Each row of a before or after table is a point. The points were changed in one or more steps. Then noise was added and the rows were shuffled. The steps act on how far a point lies along the listed directions, d1 being the first. What was done? A step turns or swaps two directions, mirrors them in a line or flattens them onto one, adds a multiple of one to another, or multiplies one. Angles are multiples of 10 degrees, from the lower direction toward the higher: turns from -170 to 170, lines from 10 to 170 but not 90. Use the fewest steps. Two steps may share a direction if one is a turn and the other turns, adds or multiplies; they go together, in the order done. Otherwise the lowest direction goes first.

Directions:
(1): [ 0.16  0.53 -0.27]
(2): [-0.52  0.26  0.21]
(3): [0.30 0.17 0.51]
Before:
[[ 0.28 -0.06  0.10]
 [-0.38 -0.20 -0.26]
 [-0.54 -0.09  0.00]
 [ 0.20  0.14 -0.36]
 [-0.38  0.53 -0.19]
 [ 0.18  0.36  0.06]
 [-0.28  0.19 -0.45]
 [ 0.40  0.21 -0.17]
 [ 0.18 -0.12  0.21]
 [-0.19  0.16 -0.51]]
After, 10 rows:
[[ 0.47  0.20  0.22]
 [-0.61 -0.17 -0.67]
 [ 0.24 -0.09  0.39]
 [-0.17 -0.15 -0.95]
 [ 0.21 -0.21 -0.40]
 [ 0.51 -0.12  0.01]
 [-0.59  0.19 -0.40]
 [ 0.15 -0.04  0.50]
 [ 0.00  0.41 -0.60]
 [-0.27 -0.04 -0.93]]
Steps: turn d1 and d2 by -50 degrees; multiply d3 by 2

Directions:
(1): [-0.08  0.47  0.56 -0.25  0.08  0.45  0.17  0.42]
(2): [-0.19 -0.06 -0.25  0.59 -0.44  0.46 -0.15  0.38]
Before (10 x 8):
[[ 0.26  0.05  0.47 -1.15  0.63 -0.70  0.32 -0.60]
 [ 0.13  0.21 -0.09  0.05  0.05  0.14  0.28  0.12]
 [-0.28  0.11 -0.33  0.76 -0.24  0.35 -0.09  0.40]
 [-0.02  0.03  0.39 -0.30  0.18 -0.12  0.20 -0.08]
 [-0.05 -0.08  0.16 -0.32 -0.01  0.08  0.21 -0.27]
 [ 0.14 -0.25 -0.17  0.06 -0.07  0.00 -0.21 -0.11]
 [-0.22  0.22 -0.09  0.46 -0.35  0.84 -0.05  0.38]
 [ 0.21 -0.27  0.19 -0.49  0.53 -0.48  0.39 -0.81]
 [ 0.17 -0.58 -0.78  0.42 -0.27 -0.41 -0.10 -0.28]
 [ 0.15  0.31  0.30 -0.50  0.10 -0.12  0.37  0.19]]
After:
[[ 0.01 -0.26 -0.61  0.34  0.20 -0.68 -0.11 -0.51]
 [-0.20  0.30  0.54  0.10 -0.08  0.94  0.31  0.49]
 [-0.04 -0.34 -0.61  0.67 -0.65  0.25 -0.10  0.31]
 [-0.14  0.64  0.83 -0.46 -0.02  0.89  0.24  0.84]
 [ 0.00  0.02  0.16 -0.21 -0.10  0.31  0.19 -0.02]
 [ 0.03 -0.12 -0.15  0.12 -0.21  0.15 -0.26  0.07]
 [-0.09  0.10  0.51 -0.23  0.04  0.13  0.20  0.12]
 [ 0.14  0.38  0.34 -0.51  0.09 -0.10  0.41  0.14]
 [ 0.24  0.16 -0.12 -0.06  0.10 -0.05  0.28 -0.01]
 [ 0.27 -0.31 -0.47 -0.06  0.27 -0.52  0.00 -0.74]]
Steps: mirror d1 and d2 in the line at 140 degrees

Directions:
(1): [ 0.32 -0.18  0.07 -0.29 -0.31 -0.51  0.10 -0.05  0.82 -0.34  0.16  0.34]
(2): [ 0.27 -0.49  0.46 -0.18  0.37 -0.24 -0.56 -0.55 -0.16  0.18 -0.32  0.03]
Before (12 x 12):
[[-0.28  0.28  0.03  0.18  0.49  0.59 -0.06 -0.13 -0.70  0.33 -0.18 -0.24]
 [-0.29  0.24 -0.33  0.50  0.13  0.44  0.20  0.32 -0.66  0.07  0.02 -0.42]
 [-0.25  0.34 -0.13  0.05  0.04  0.20  0.13  0.39 -0.30  0.13  0.32 -0.19]
 [ 0.02 -0.25  0.16 -0.08  0.38  0.00 -0.53 -0.29 -0.71  0.37 -0.20 -0.05]
 [-0.14  0.41 -0.15  0.20 -0.46  0.06  0.60  0.64  0.40 -0.42  0.42 -0.09]
 [-0.64  0.58 -0.45  0.47  0.01  0.74  0.39  0.52 -0.97  0.35  0.11 -0.43]
 [-0.16  0.48 -0.18  0.46 -0.20  0.08  0.51  0.20  0.07 -0.16  0.11  0.09]
 [-0.58  0.37 -0.49  0.25 -0.07  0.55  0.64  0.54  0.03 -0.05  0.53 -0.16]
 [ 0.08 -0.46  0.29 -0.15  0.06 -0.24 -0.69 -0.59  0.03  0.21 -0.17  0.14]
 [ 0.42 -0.65  0.42 -0.28  0.22 -0.33 -0.49 -0.63 -0.10  0.04 -0.09  0.12]
 [-0.46  0.60 -0.39  0.34  0.27  0.57  0.24  0.40 -0.34  0.06  0.11 -0.36]
 [ 0.14  0.07  0.26  0.09  0.31  0.10 -0.43 -0.28 -0.26  0.25 -0.14  0.12]]
After, 12 rows:
[[ 0.06  0.32 -0.06  0.27 -0.27 -0.23  0.47  0.08  0.46 -0.30  0.14  0.28]
 [ 0.49 -0.41  0.17 -0.49 -0.47 -0.90  0.08 -0.17  1.09 -0.43  0.23  0.52]
 [-0.11  0.38 -0.14  0.15 -0.47 -0.02  0.65  0.63  0.51 -0.46  0.45 -0.04]
 [-0.19 -0.18  0.13  0.12  0.16  0.25 -0.58 -0.40 -0.56  0.44 -0.20 -0.15]
 [ 0.19 -0.01  0.10 -0.31 -0.16 -0.39  0.03  0.13  0.42 -0.16  0.35  0.11]
 [ 0.38 -0.32  0.37 -0.39  0.19 -0.37 -0.24 -0.53  0.53 -0.13 -0.14  0.30]
 [ 0.49 -0.36  0.07 -0.15 -0.18 -0.57 -0.04 -0.17  0.70 -0.39  0.09  0.20]
 [ 0.02 -0.05 -0.22 -0.18 -0.26 -0.19  0.56  0.23  0.96 -0.40  0.55  0.24]
 [ 0.22 -0.44  0.32 -0.26  0.30 -0.24 -0.54 -0.42 -0.30  0.26 -0.19  0.12]
 [ 0.01 -0.33  0.13  0.05  0.39  0.32 -0.37 -0.40 -0.93  0.35 -0.10 -0.29]
 [ 0.19  0.06  0.31  0.02  0.27 -0.01 -0.46 -0.36 -0.07  0.21 -0.14  0.23]
 [ 0.27 -0.02 -0.01 -0.31 -0.01 -0.43  0.06  0.00  1.03 -0.48  0.25  0.22]]
Steps: mirror d1 and d2 in the line at 110 degrees
